Every row gives one point. Each copy is the shape, with its points in the same order, turned, moved and blurred by noise. Some copies are also mirrored. Which?

Shape (8 x 3):
[[ 0.02 -0.49  0.72]
 [ 1.06  0.10  0.23]
 [-0.35 -0.57 -0.25]
 [-0.01  0.52  0.00]
 [-0.10 -0.07  0.31]
 [ 0.47  0.18 -0.33]
 [-0.30 -0.79 -0.54]
 [-0.33 -0.25  0.32]]
Copy 1 (8 x 3):
[[ 0.31 -0.79 -0.11]
 [ 1.04  0.22 -0.49]
 [-0.52 -0.23 -0.41]
 [ 0.19  0.38  0.30]
 [ 0.10 -0.25  0.07]
 [ 0.30  0.52 -0.35]
 [-0.71 -0.14 -0.70]
 [-0.10 -0.44  0.06]]
Copy 1 is: only turned
Copy 2 (8 x 3):
[[-0.36 -0.59  0.51]
 [ 0.75 -0.41 -0.30]
 [-0.71  0.30  0.05]
 [ 0.40  0.51  0.30]
 [-0.11 -0.05  0.49]
 [ 0.27  0.31 -0.27]
 [-0.92  0.33 -0.32]
 [-0.43  0.09  0.56]]
Copy 2 is: only turned

Shape (8 x 4):
[[ 0.14 -0.10 -0.86  0.09]
 [ 0.07  0.24  0.16  0.65]
 [-0.27 -0.63  0.34 -0.33]
 [ 0.40 -0.74 -0.21  0.23]
 [ 0.02  0.43 -0.57 -0.60]
 [ 0.35 -0.26  0.20  0.16]
 [ 0.18  0.45 -0.51 -0.20]
 [-0.52 -0.24  0.54  0.82]]
Copy 1 (8 x 4):
[[ 0.40  0.32  0.11 -0.66]
 [ 0.52  0.28  0.08  0.49]
 [-0.42 -0.58 -0.36 -0.04]
 [ 0.51 -0.27 -0.53 -0.26]
 [-0.33  0.72  0.11 -0.80]
 [ 0.31 -0.03 -0.50  0.15]
 [ 0.01  0.62  0.08 -0.43]
 [ 0.33 -0.52  0.31  0.84]]
Copy 1 is: mirrored
Copy 2 (8 x 4):
[[ 0.16  0.48 -0.66  0.24]
 [-0.60  0.34  0.27  0.57]
 [-0.37 -0.46  0.07 -0.39]
 [-0.58  0.21 -0.63 -0.24]
 [ 0.73  0.43 -0.01 -0.07]
 [-0.44  0.19  0.00 -0.23]
 [ 0.34  0.65  0.05  0.17]
 [-1.02 -0.39  0.12  0.65]]
Copy 2 is: mirrored
Copy 3 (8 x 4):
[[-0.48 -0.27 -0.38  0.01]
 [-0.24 -0.04  0.72 -0.11]
 [ 0.63  0.30  0.04  0.63]
 [ 0.10 -0.63  0.12  0.61]
 [-0.02  0.27 -0.64 -0.54]
 [ 0.20 -0.29  0.35  0.05]
 [-0.18 -0.03 -0.38 -0.55]
 [-0.20  0.48  1.02  0.41]]
Copy 3 is: mirrored
Copy 4 (8 x 4):
[[ 0.32  0.56 -0.51  0.27]
 [-0.05  0.42  0.69  0.66]
 [-0.12 -0.68 -0.16  0.54]
 [ 0.65 -0.07 -0.24  0.87]
 [ 0.17  0.28 -0.23 -0.64]
 [ 0.37 -0.11  0.34  0.58]
 [ 0.32  0.38 -0.04 -0.32]
 [-0.59  0.09  0.49  1.07]]
Copy 4 is: only turned

Shape (8 x 4):
[[ 0.75 -0.01  0.56  0.12]
 [ 0.18  0.24  0.06  0.56]
 [-0.82  0.05  0.16 -0.63]
 [ 0.10  0.48 -0.74 -0.18]
 [-0.33  0.51 -0.15 -0.53]
 [-0.06  0.35  0.52  0.21]
 [ 0.17 -0.64 -0.13  0.17]
 [ 1.03 -0.05  0.12 -0.28]]
Copy 1 (8 x 4):
[[ 0.71  0.32  0.20 -0.20]
 [ 0.37 -0.05 -0.16  0.43]
 [-0.97  0.59 -0.12  0.06]
 [-0.15 -0.11 -1.06 -0.04]
 [-0.54  0.52 -0.67  0.05]
 [ 0.12  0.49  0.02  0.45]
 [-0.07 -0.46  0.23 -0.27]
 [ 0.69  0.21 -0.24 -0.67]]
Copy 1 is: only turned
Copy 2 (8 x 4):
[[-0.44  0.46  0.55 -0.35]
 [ 0.07  0.48  0.04  0.20]
 [-0.68 -0.70 -0.54  0.45]
 [ 0.45 -0.19 -0.57 -0.16]
 [-0.30 -0.37 -0.74 -0.03]
 [-0.52  0.42 -0.05  0.31]
 [ 0.08 -0.37  0.63  0.11]
 [-0.17  0.10  0.37 -0.82]]
Copy 2 is: only turned
Copy 3 (8 x 4):
[[ 0.69 -0.59 -0.04 -0.46]
 [ 0.20 -0.21  0.51 -0.32]
 [-0.92  0.21 -0.49 -0.11]
 [ 0.09  0.74  0.39 -0.19]
 [-0.49  0.58 -0.05 -0.56]
 [-0.15 -0.61  0.21 -0.46]
 [ 0.33 -0.12 -0.01  0.52]
 [ 0.85 -0.01 -0.24 -0.58]]
Copy 3 is: only turned

Shape (9 x 6):
[[-0.97  0.46  0.17  0.81  0.70  0.34]
 [-0.15 -0.39 -0.25  0.07 -0.08  0.48]
 [ 0.27  0.18  0.29  0.21  0.25 -0.46]
 [ 0.62  0.02 -0.11 -0.60  0.12  0.79]
 [ 0.16 -0.04 -0.36 -0.42  0.02  0.12]
 [-0.42 -0.19  0.25 -0.48 -0.22  0.61]
 [ 0.09  0.42  0.85  0.79  0.26 -0.38]
 [ 0.36  0.47 -0.31 -0.16  0.83 -0.46]
 [ 0.45 -0.62  0.24 -0.46  0.33 -0.08]]
Copy 1 (9 x 6):
[[ 0.51  0.33 -0.10  0.15  1.27  0.68]
 [-0.45  0.20  0.17 -0.13  0.33 -0.24]
 [ 0.67  0.01 -0.40 -0.19 -0.01 -0.33]
 [-0.29  0.36  0.53 -0.86 -0.41 -0.10]
 [-0.30  0.26 -0.19 -0.39 -0.31 -0.06]
 [-0.36 -0.19  0.42 -0.03 -0.08  0.35]
 [ 1.28 -0.02 -0.08  0.18  0.37 -0.21]
 [ 0.51  0.41 -0.80 -0.81 -0.11  0.07]
 [-0.05 -0.48 -0.12 -0.72 -0.24 -0.44]]
Copy 1 is: mirrored
Copy 2 (9 x 6):
[[-0.68 -0.95  0.24 -0.63 -0.43  0.14]
 [ 0.39 -0.28 -0.63  0.00  0.05 -0.05]
 [-0.03  0.35  0.38  0.22 -0.32 -0.03]
 [ 0.48  0.40 -0.36 -0.21  0.88 -0.14]
 [ 0.48  0.46 -0.43 -0.20 -0.05 -0.06]
 [ 0.00 -0.07 -0.69 -0.25  0.19 -0.79]
 [-0.67  0.03  0.83  0.43 -0.37 -0.03]
 [ 0.44  0.65  0.52 -0.54 -0.35  0.35]
 [ 0.80  0.26  0.12  0.25  0.08 -0.54]]
Copy 2 is: mirrored
Copy 3 (9 x 6):
[[-0.62 -0.04 -0.08  0.86  0.89  0.13]
 [ 0.29 -0.28  0.48  0.44 -0.31  0.16]
 [-0.40 -0.11 -0.21 -0.18 -0.26 -0.39]
 [ 0.46 -0.46  0.81 -0.63 -0.15  0.25]
 [ 0.25 -0.48  0.17 -0.17 -0.56  0.27]
 [ 0.11  0.20  0.54  0.21 -0.33  0.65]
 [-0.66  0.43 -0.24  0.11  0.27 -0.74]
 [-0.43 -0.85 -0.37 -0.51 -0.10 -0.08]
 [-0.43 -0.30  0.69 -0.29 -0.77 -0.17]]
Copy 3 is: only turned

Shape (9 x 6):
[[-0.08  0.28  0.85 -0.03 -0.49  0.36]
 [-0.61  0.57  0.84  0.29 -0.01  0.10]
 [-0.08 -0.07 -0.14  0.50 -0.02  0.18]
 [ 0.38 -0.17  0.16  0.35 -0.86 -0.15]
 [ 0.54  0.33  0.76  0.74  0.37  0.11]
 [-0.41  0.19  0.06 -0.41  0.17 -0.27]
 [-0.51 -0.20  0.12  0.14 -0.23  0.42]
 [-0.23 -0.79 -0.07 -0.11  0.34 -0.65]
 [ 0.61 -0.63 -0.16 -0.03  0.39 -0.51]]
Copy 1 (9 x 6):
[[ 0.73  0.15  0.29 -0.63  0.10 -0.19]
 [ 0.48 -0.19  0.80 -0.31  0.31  0.16]
 [ 0.14 -0.17 -0.08  0.12 -0.53  0.15]
 [ 0.91 -0.09 -0.57 -0.02 -0.09 -0.34]
 [ 0.79  0.28 -0.02 -0.24  0.02  1.01]
 [-0.34  0.01  0.07 -0.07  0.40 -0.11]
 [ 0.08 -0.33  0.24 -0.37 -0.45 -0.21]
 [-0.59 -0.62 -0.78 -0.20  0.18  0.13]
 [-0.27  0.02 -1.18 -0.16  0.06  0.43]]
Copy 1 is: only turned
Copy 2 (9 x 6):
[[-0.06 -0.22  0.05 -0.46  0.89  0.21]
 [ 0.06  0.23  0.35 -0.42  0.65  0.83]
 [ 0.25 -0.37 -0.16  0.15 -0.14  0.41]
 [ 0.65 -0.85  0.03  0.01  0.46 -0.10]
 [ 0.74  0.09 -0.63 -0.73  0.26  0.60]
 [-0.06  0.14  0.59 -0.26 -0.19  0.05]
 [-0.31 -0.48  0.15  0.06  0.16  0.46]
 [ 0.22 -0.66  0.60 -0.50 -0.87  0.14]
 [ 0.59 -0.55 -0.09 -0.56 -0.83 -0.26]]
Copy 2 is: mirrored
Copy 3 (9 x 6):
[[ 0.93 -0.44  0.76  0.08 -0.35 -0.03]
 [ 0.51 -0.06  1.16 -0.03  0.17  0.39]
 [ 0.11  0.36  0.30  0.19 -0.11 -0.42]
 [ 0.73  0.26  0.41 -0.38 -0.54 -0.83]
 [ 0.71 -0.27  0.41  0.13  0.78 -0.55]
 [-0.05  0.04  0.30 -0.43 -0.24  0.47]
 [ 0.12  0.09  0.67  0.28 -0.67 -0.03]
 [-0.75 -0.20  0.43 -0.66 -0.27 -0.45]
 [-0.43 -0.14 -0.28 -0.66  0.02 -0.85]]
Copy 3 is: only turned
Copy 4 (9 x 6):
[[-0.14  0.91  0.06 -0.56 -0.27 -0.11]
 [ 0.45  0.38  0.08 -0.83 -0.03  0.00]
 [ 0.30  0.37 -0.17  0.39  0.10  0.28]
 [ 0.06  0.83 -0.46  0.44 -0.81  0.02]
 [ 0.76  0.87  0.23  0.18  0.00 -0.70]
 [-0.18 -0.19 -0.16 -0.19 -0.07 -0.16]
 [-0.09  0.42  0.06 -0.04 -0.03  0.61]
 [ 0.00 -0.66  0.25  0.60 -0.58  0.07]
 [ 0.01 -0.16  0.17  1.09 -0.42 -0.42]]
Copy 4 is: mirrored

Shape (11 x 8):
[[-0.24 -0.45  0.60 -0.09  0.68  0.05  0.41  0.27]
 [ 0.45  0.22 -0.04 -0.05  0.18  0.45  0.68  0.10]
 [-0.07 -0.15  0.50 -0.13  0.45  0.21 -0.42  0.55]
 [ 0.93  0.21 -0.38  0.29 -0.52 -0.90  0.40 -0.34]
 [ 0.49  0.99  0.09  0.59 -0.02 -0.98  0.02 -0.14]
 [ 0.39  0.20  0.20  0.06  0.26 -0.43 -0.65  0.76]
 [-0.54 -0.25  0.03  0.13  0.15  0.30  0.97  0.40]
 [ 0.35  0.47 -0.82  0.30 -0.21 -0.66  0.13 -0.23]
 [-0.37 -0.29  0.41 -0.07  0.72  0.42 -0.02 -0.03]
 [ 0.12  0.37 -0.11 -0.06 -0.78 -0.24  0.45 -0.26]
 [-0.18 -0.38  0.15  0.77 -0.21  0.48  0.24  0.15]]
Copy 1 (11 x 8):
[[-0.62 -0.53  0.06 -0.12 -0.31 -0.09  0.13 -0.72]
 [-0.11  0.06  0.59  0.24  0.53  0.10  0.11 -0.41]
 [-0.66 -0.55 -0.32  0.02 -0.02 -0.05 -0.25 -0.01]
 [ 0.33  1.08  0.60 -0.13 -0.26  0.50  0.38  0.48]
 [-0.13  0.87  0.16 -0.76  0.09 -0.17  0.64  0.76]
 [-0.60  0.00 -0.45 -0.45  0.10  0.37 -0.24  0.54]
 [ 0.02  0.06  0.01 -0.01  0.16 -0.23  0.09 -1.22]
 [ 0.76  0.61  0.20 -0.39  0.06  0.12  0.27  0.48]
 [-0.37 -0.77  0.07  0.10 -0.19 -0.46 -0.10 -0.33]
 [ 0.32  0.85  0.05  0.48  0.07 -0.08  0.44 -0.01]
 [-0.15  0.38  0.18  0.05 -0.19 -0.46 -0.70 -0.57]]
Copy 1 is: mirrored
Copy 2 (11 x 8):
[[ 0.76 -0.08  0.13 -0.20  0.17 -0.18 -1.08  0.45]
 [-0.56 -0.08  0.38 -0.04  0.32 -0.13 -0.38  0.69]
 [ 0.60 -0.29 -0.12 -0.10  0.61 -0.45 -0.43 -0.07]
 [-0.23  0.72  0.59  0.64  0.04  0.50  0.74  0.64]
 [-0.14  0.66  0.78  0.93 -0.12  0.02  0.12 -0.28]
 [ 0.54  0.16  0.30  0.23  0.81 -0.23  0.15 -0.44]
 [-0.09  0.26  0.00 -0.69  0.03  0.30 -1.15  0.52]
 [-0.51  0.26  0.59  0.44 -0.05  0.81  0.50 -0.04]
 [ 0.54 -0.67 -0.13 -0.03  0.05 -0.21 -0.99  0.21]
 [-0.46  0.35  0.09  0.00 -0.52  0.07  0.42  0.40]
 [-0.08  0.25 -0.77  0.11  0.20  0.04 -0.74  0.43]]
Copy 2 is: mirrored
Copy 3 (11 x 8):
[[ 0.56 -0.28 -0.16 -0.26  0.34  0.52  0.04  0.51]
 [ 0.31  0.55 -0.24  0.02 -0.21  0.33  0.26 -0.37]
 [-0.07 -0.30 -0.03 -0.60  0.18 -0.01  0.37  0.44]
 [ 0.55 -0.09 -0.68  0.58 -0.23 -0.86 -0.46 -0.91]
 [ 0.49  0.01 -0.09  0.78 -0.21 -1.25 -0.01 -0.12]
 [-0.27 -0.49 -0.29 -0.12  0.05 -0.73  0.63  0.13]
 [ 0.37 -0.12  0.36  0.22  0.27  0.94 -0.19 -0.14]
 [-0.11 -0.17 -0.26  0.66 -0.63 -0.58 -0.54 -0.53]
 [ 0.30  0.06  0.13 -0.67 -0.01  0.40 -0.13  0.62]
 [ 0.11  0.36 -0.05  0.33  0.27 -0.34 -0.58 -0.77]
 [ 0.52 -0.29  0.47 -0.49 -0.13  0.27  0.00 -0.48]]
Copy 3 is: only turned
Copy 4 (11 x 8):
[[ 0.13 -1.10  0.38  0.11  0.56 -0.41  0.26  0.20]
 [-0.24 -0.18  0.29  0.68  0.03 -0.34  0.38 -0.26]
 [-0.16 -0.83  0.61 -0.31 -0.08 -0.13  0.06  0.52]
 [ 0.07 -0.04 -1.02  0.49 -0.20  0.66  0.19 -0.59]
 [-0.27 -0.23 -0.48 -0.44 -0.17  0.69  0.24 -1.05]
 [-0.43 -0.82  0.05 -0.43 -0.59  0.33 -0.09  0.18]
 [ 0.27 -0.62  0.31  0.52  0.50 -0.84 -0.30 -0.28]
 [-0.31  0.25 -0.91  0.03 -0.06  0.18 -0.16 -0.45]
 [-0.10 -0.62  0.59 -0.16  0.71 -0.38  0.28  0.47]
 [ 0.56  0.23 -0.38  0.23 -0.19 -0.07  0.17 -0.46]
 [ 0.30 -0.14  0.57  0.38  0.48  0.10 -0.57  0.05]]
Copy 4 is: mirrored
